Each row of a before or after table is a point. One or more steps were done to the points. Then noise was added and the rows were shuffled. The steps act on how far a point lies along the listed directions, d1 being the first. What was done? A step turns or swaps two directions, mirrors them in a line or flattens them onto one, adds a multiple of one to another, or multiplies one. Angles are multiples of 10 degrees, from the lower direction toward the higher: turns from -170 to 170, lines from 10 to 170 but not 90. Use the fewest steps. Two steps may share a direction if one is a turn and the other turns, adds or multiplies; they go together, in the order done. Otherwise the lowest direction goes first.
In the rows, zero is written as 128.

Directions:
(1): [156 141 171]
(2): [ 91 164 142]
Before (8 x 3)
[[193 111 177]
 [ 91 148 129]
 [ 54 171 128]
 [157 113 147]
 [150 104 100]
 [133 120 145]
 [145  81 118]
 [140 139 109]]
After (8 x 3)
[[ 93 132 118]
 [110 130 133]
 [140 138 107]
 [124 111  90]
 [158 126 159]
 [191 125 189]
 [ 53 158 115]
 [104  96  99]]
Steps: swap d1 and d2

Directions:
(1): [113 152 106 194 127 121 154  87 104]
(2): [112 101 160 131 152  93 143  88 183]
(3): [135 105 186 170 113 136 154 171 118]
Before (9 x 9)
[[121 159  47  24 131 137  65 102 128]
 [124 115 159 159 108 157 150 174 106]
 [106 138 145 124 131 127 116  87 150]
 [125 151 103 107 137 147 115 122  94]
 [103 102 211 217 111 129 185 127 171]
 [116 152  97  95 122 124  97 116 135]
 [109 127 101 117 161 119 124  67 155]
 [116 101 175 103 150 128 114 140 126]
 [124 110 201 163 134 123 142 183 123]]
After (9 x 9)
[[111 144 138 123 126 135 114  96 137]
 [121 109 164 160 112 150 153 167 116]
 [114 137  92 116 155 131 119  80 138]
 [110 114 197 215  99 145 178 146 146]
 [118 151  56  26 136 127  69  92 143]
 [119 106 170 102 148 133 112 146 119]
 [114 150  99  96 125 122  99 113 139]
 [122 146 111 107 144 137 119 112 108]
 [126 113 198 162 133 125 140 185 118]]
Steps: multiply d2 by 0.4

Directions:
(1): [145  66 137 108 106  82 114 156 116 102  76 145 144 161]
(2): [123  83  86 164 180 123 118 142 115 197 132 133 129 144]
(3): [173 107  68 138  83 172 128 143 180 123 121 124 117 119]
Before (12 x 14)
[[146 106 110 121 104 144 135 148 150 129 110 136 131 138]
 [133 155 167  82  77 118 131 108 129  56 116 123 128 115]
 [ 92 249 198 102 138 154 154  60 135 107 178 115 117  93]
 [131 177  92 152 132 179 148  96 163 159 160  96 123  80]
 [121 138 120 126 142 139 159 120 133 139 146 118 119 126]
 [128 147 122 133 132 147 141 113 157 135 140 119 116  98]
 [129 127 118 107  92 135 122 141 143 119 122 133 127 135]
 [137 103 130 104  87 112 122 153 121  76 116 122 141 138]
 [125 148  97 132  88 163 134 135 162 123 125 123 109 121]
 [146 124 119 138  96 146 117 124 144 145 121 117 113 123]
 [121 120 177  95 120  84 105 132 115  88 109 140 149 141]
 [148 230 138 117  57 185 159 107 162  53 159  98  82 100]]
After (12 x 14)
[[119 162 119 114  97 159 128 127 149 126 150 122 118 115]
 [121 112 113 127 150 126 155 130 126 150 135 123 122 138]
 [116 194 139 117 121 163 140  92 136 113 167 110 112  89]
 [122 239  68 189 151 228 162  94 156 175 221  89  66  86]
 [130 126 106 145 151 146 138 123 151 159 138 123 116 103]
 [134 125  62 175 164 162 135 114 149 203 150 107 128  99]
 [ 93 139 126 159 224 122 129  98 105 218 160 131 124 138]
 [119 146 178  97 121  99 110 121 119  89 124 135 145 129]
 [144 146 117 142 100 160 124 113 150 148 134 112 109 113]
 [125 170 136 108  89 153 137 126 136  75 159 105 131 105]
 [117 171  84 148 108 187 140 125 166 148 152 114 102 106]
 [138 153 121 118  97 170 146 126 164 117 138 125 121 114]]
Steps: add -1 times d3 to d2; turn d1 and d2 by -70 degrees

Directions:
(1): [196 146 154 148 186 153 134 112 155 109  89 119 116 102 126 146 183 147
 109  87 131 136 109 137  82 184 131 136  71 139 170 129]
(2): [ 84 161 116 122  93 156 167 107  94  79  79 114 160 128 177 181 133 129
 120  73 115 117  89 170 114  78 140 154 135 115 126 150]
(3): [131  96 145 149 129 117  68 129 132  93  96 105 181 128 165 168  84 162
 172 143 122 111 157  99 129 148 169 107  72 149  72 132]
(4): [123 125 112 121 156 127 175 150 138 122 115 213 148 140 100 185 133 128
 134 122 110 133 109  38 119 109 105 129 109  90 105  79]
Before (13 x 32)
[[ 86 171  90  80  59 156 186  84  92 119 150 107 101 139 145 118 159  99
   87  95 114 124  80 238 128  72 135 158 206 130 173 175]
 [128 171 120 113 102 133 142 114 117 196 175  58  50 118 106  23 159  93
   84 134 146 121 120 249 143 121  97 161 198 165 205 137]
 [133 129 111 104 142 121 159 159 140 184 199 173  60 138  64  91 139  97
  115 179 159 139 150  91 138 136  92  96 157  96 153 103]
 [164 110 125 113 165  96 123 138 150 183 165 153 100 120  88 116 123  98
  127 173 122 136 153  71 144 159  95 121 141 129 115 100]
 [127 175 146 109 102 152 163 121 113 160 158  57  48 124 155  53 186 100
   66  92 155 149  89 238 125 125 121 162 196 146 216 175]
 [150 141 159 138 123 184 134  91 142 127 120  80  97 113 118 117 189 115
  101 101 147 136 108 208 111 148 137 132 118 117 195 144]
 [163  97 147 157 178  98 110 135 161 150 114 184 102 135  92 157 163 131
  143 141 116 145 131  65 108 173 114 117  86 119 136  83]
 [152  99 128 134 148  96 115 144 151 165 168 162  96 140  68  81 152 122
  126 164 148 151 142  88 129 159  90 133 137 112 122 112]
 [ 75 158 122 107  46 144 159 115  90 140 153 103  84 160 138  60 143  76
   99 112 133 123  85 231 150  60 106 168 226  95 158 186]
 [166 129 130 130 159 105 124 138 146 172 137 131 111 125  83 138 132 139
  146 144 132 137 150  86 110 168 122 105 102 151 119 109]
 [134 106 112 135 164  96 155 164 178 170 171 211 105 148  64 120 155 132
  122 158 138 149 137   8 133 125  90 122 121 114 111  69]
 [100 130 123 113  61 105 104 127 101 183 197  61  66 141 142  19 126 102
  122 159 157 121 114 220 163 124 132 122 192 141 157 169]
 [ 96 135 116 108  74 125 145 137  99 130 146 102 146 125 168 129  88 151
  129 136 121 140 145 161 142 134 140 130 153 135 101 140]]
After (13 x 32)
[[143 144 143 117 149 141 165 148 140 140 131 142  97 137 134 133 169 124
  102 107 133 146  94 105 111 135 121 141 127 120 159 119]
 [158 130 151 158 160 125 125 109 141 133  90 143  92 123 121 154 188 128
  120  98 119 140 105 137  95 164 123 139 100 126 170 117]
 [ 91 148  94  98 109 137 188 149 111 148 166 172  87 140 100 131 133  95
  116 147 148 131 125 112 132  93 100 113 167  80 142 114]
 [108 129  88  84  98 125 161 117 120 143 171 176 112 153  99 131 133 112
  119 146 110 128 111 122 142  99 127 128 173 122 128 125]
 [128 137 113 108 129 117 152 120 121 153 134 132 116 120 126 142 127  93
  119 133 119 125 127 119 135 120 101 140 155 123 120 126]
 [152 151 127 128 142 123 144 123 130 145 111 112 118 120 109 156 149 135
  133 110 130 134 129 128  96 150 131 120 109 149 132 130]
 [ 64 109 106 109  62  94 120 153 100 153 169 130 125 163 147 104  88 114
  157 165 131 109 113 115 167  86 134 113 160 108  86 127]
 [116 149 110 115 131 126 162 139 126 157 131 139 115 137 105 124 130 116
  120 134 120 111 116 126 133 104  98 149 141 132 138  85]
 [ 73 116 115 106  74 112 145 154 110 153 163 176 112 179 105  90 103  86
  137 158 120 120 110 114 165  63  98 141 197  77  95 131]
 [178 130 167 148 168 181 136  99 160 116  99 120 115 116 105 156 194 136
  114 101 139 137 111 145  95 173 136 123  70 108 181 116]
 [119 124 118 131 118 119 146 128 127 128 134 153 121 140 105 118 155 124
  122 122 138 142 111 120 121 124  99 152 149 105 122 131]
 [ 99 141 105 125 119 119 178 141 148 148 154 159 101 144 103 113 166 120
   99 116 141 141 113  98 133  91 103 148 156 116 139 109]
 [ 89 119 109 107  73 110 137 147 104 144 164 120 148 134 155 127  69 149
  141 160 120 138 158 132 154 131 137 117 158 131  81 126]]
Steps: multiply d1 by 1.6; multiply d2 by 0; flatten d3 and d4 onto the line at 150 degrees
